Each row is a point. Any point is a mix of the corners, with weights that add up to 1. It lies inside the corners' shape when no weight is negative. Is each point inside? If not, which corners have a negative weight?

Corners:
(1): -41.4; 5.0
(2): 31.3; -19.7
(3): 19.0; 5.4
Points:
-4.9; -6.6 => inside
-33.7; 3.3 => inside
-7.2; -3.3 => inside
-29.0; 3.5 => inside
-8.2; -9.0 => outside (3)
-5.2; 9.3 => outside (2)
3.4; 3.7 => inside
-34.2; 3.4 => inside

Corners:
(1): -0.4; 2.4; -49.0; -22.1
(2): 13.5; -5.3; -16.6; -2.7
(3): -15.2; 15.4; 25.9; 6.1
(4): -12.5; -21.9; 0.8; -34.4
(5): -12.9; -13.6; 6.5; 19.1
Points:
-2.4; -0.7; -35.9; -16.2 => inside
1.0; -7.8; -29.3; -14.6 => outside (3)
-1.9; 3.7; -18.1; -16.3 => outside (5)
-0.8; 1.0; -40.7; -18.9 => inside
-5.5; 0.6; -9.3; -18.2 => outside (5)

Corners:
(1): -15.5; -12.3; 6.2; 4.2; -5.5; -3.4; 7.1; -20.3; 17.2
(2): -1.8; 31.3; 21.3; -26.1; -22.3; 28.0; 31.5; 18.8; 43.4
(3): 20.4; -1.2; 14.6; 14.9; 42.2; -15.0; -0.8; 4.1; 2.5
(4): -2.9; 33.1; -18.0; -34.1; 0.9; -13.2; 7.5; 13.8; 8.4
(5): -13.9; -1.9; -42.1; 29.1; 16.8; -9.1; 13.5; -4.1; 2.7
(6): -15.3; 9.4; -23.6; -12.7; -24.3; -34.3; 27.5; -2.1; -14.4
(7): -12.4; 39.6; 5.7; -15.1; 6.3; 37.9; -2.1; -2.0; 2.5
(8): -18.2; 21.8; -0.8; -1.9; 8.1; 51.0; 40.3; -37.3; 47.2
(9): 15.8; -3.3; -36.0; 17.3; -6.3; -26.1; 25.3; -37.5; 22.2
(10): -3.0; -10.4; -26.6; 6.3; 38.1; 45.9; 12.6; -26.6; 6.8
Points:
4.4; -2.8; 10.8; 9.0; 25.6; -4.2; 1.4; 1.8; 1.7 => outside (4, 8, 9)
-2.4; 11.9; -3.7; -6.3; -1.1; 7.1; 19.6; -3.9; 17.0 => inside
-0.9; -5.3; -25.2; 12.3; 19.2; -10.9; 4.8; -12.9; -6.1 => outside (2, 8)
-9.2; 7.7; -22.9; -1.1; -6.6; -16.4; 21.0; -7.1; 0.4 => inside
4.6; -11.3; -22.9; 18.9; 11.7; -5.5; 23.1; -26.2; 14.7 => outside (4, 7)
-5.2; 21.3; -3.5; -6.1; 4.8; 12.4; 9.1; -5.9; 6.9 => inside
-13.5; 14.9; -4.8; -10.8; -0.5; 19.3; 17.9; -5.1; 20.2 => outside (3, 9)
-1.2; 4.5; -15.0; -0.5; 2.5; -3.0; 12.3; -11.7; 9.4 => outside (8)
3.5; 3.0; -2.1; 6.8; 8.3; -1.7; 11.9; -24.1; 4.8 => outside (2, 4, 5)
